Each row is a point. Each copy is the shape, with its points in the same order, turned, moved and blurred by noise. Is it also mirrored, or only turned?
In the rows, zero is written as 128.

Shape, 5 rows:
[[ 79 119]
 [173 111]
 [ 89 137]
 [165 149]
 [153 137]]
Copy 1, 5 rows:
[[128  76]
 [ 84 161]
 [139  92]
 [120 169]
 [118 147]]
Copy 1 is: mirrored
Copy 2:
[[125  94]
 [ 68 163]
 [147 113]
 [106 192]
 [106 162]]
Copy 2 is: mirrored
Copy 3 (5 x 2):
[[113  78]
 [106 161]
 [137  83]
 [145 157]
 [130 146]]
Copy 3 is: mirrored

Shape:
[[142 129 143]
 [125 137 113]
 [115  79 101]
 [219 135 123]
 [151 128 162]
 [112 131 130]]
Copy 1:
[[143 120 171]
 [140 131 136]
 [132  71 121]
 [221 125 182]
 [143 121 193]
 [118 126 144]]
Copy 1 is: only turned
Copy 2:
[[126 144 150]
 [112 153 116]
 [106  94 108]
 [ 63 159 198]
 [135 144 169]
 [133 143 118]]
Copy 2 is: mirrored

Shape:
[[125 165  99 131]
 [182  87 158 105]
 [120 166 128 161]
 [107 141 121 146]
 [118 130 128 139]
 [114 148 127  98]
 [168  46 130  61]
 [ 69 130 158 119]
 [157 140 137 113]]
Copy 1 (9 x 4):
[[144 150 100 123]
 [150  50 158 143]
 [126 165 124 149]
 [109 141 112 138]
 [111 129 114 134]
 [130 135 139  96]
 [130  12 145  86]
 [ 78 152 152 106]
 [157 107 143 129]]
Copy 1 is: only turned
Copy 2, 9 rows:
[[108 122  75 153]
 [155 135 131  80]
 [100 131 104 171]
 [ 99 112 102 152]
 [115 107 123 136]
 [ 87 131  83 114]
 [155 100 111  22]
 [ 48 100 124 126]
 [127 144 103 127]]
Copy 2 is: only turned

Shape:
[[132 192 160 112 169  80]
 [129 172 115  90 109 155]
 [114 106 103 145 135  99]
 [102 193 102 125 117  98]
 [190 104 140 102 180 135]
 [179 136 129 109 169 100]
 [174 164 125 137 134 102]
 [148 158 147 143 169  85]
 [111 120 122 180 107 152]
 [ 98  96 135  88 148  82]
 [151 126 176 139 125 100]]
Copy 1 (11 x 6):
[[ 85 152 194 116 164 167]
 [156 120 165  71 111 147]
 [122 129  98 138 136 132]
 [ 99 120 165  93 121 107]
 [182 156 133 134 192 195]
 [151 164 152 129 188 158]
 [150 138 176 141 158 125]
 [108 139 166 152 174 155]
 [148  76 120 151 103 139]
 [104 178  90 117 130 174]
 [135 150 160 170 126 173]]
Copy 1 is: mirrored
Copy 2 (11 x 6):
[[ 80 175 114 123 201 141]
 [ 72 116 110 158 117 129]
 [146 117 125 101 147  91]
 [ 62 150 112 121 148  80]
 [164 109  87 142 169 180]
 [134 126  85 133 190 145]
 [120 147  87 161 175 108]
 [125 172 105 121 190 125]
 [152 151 131 136  91  88]
 [124  96 162  89 176 133]
 [146 153 144 159 176 127]]
Copy 2 is: mirrored
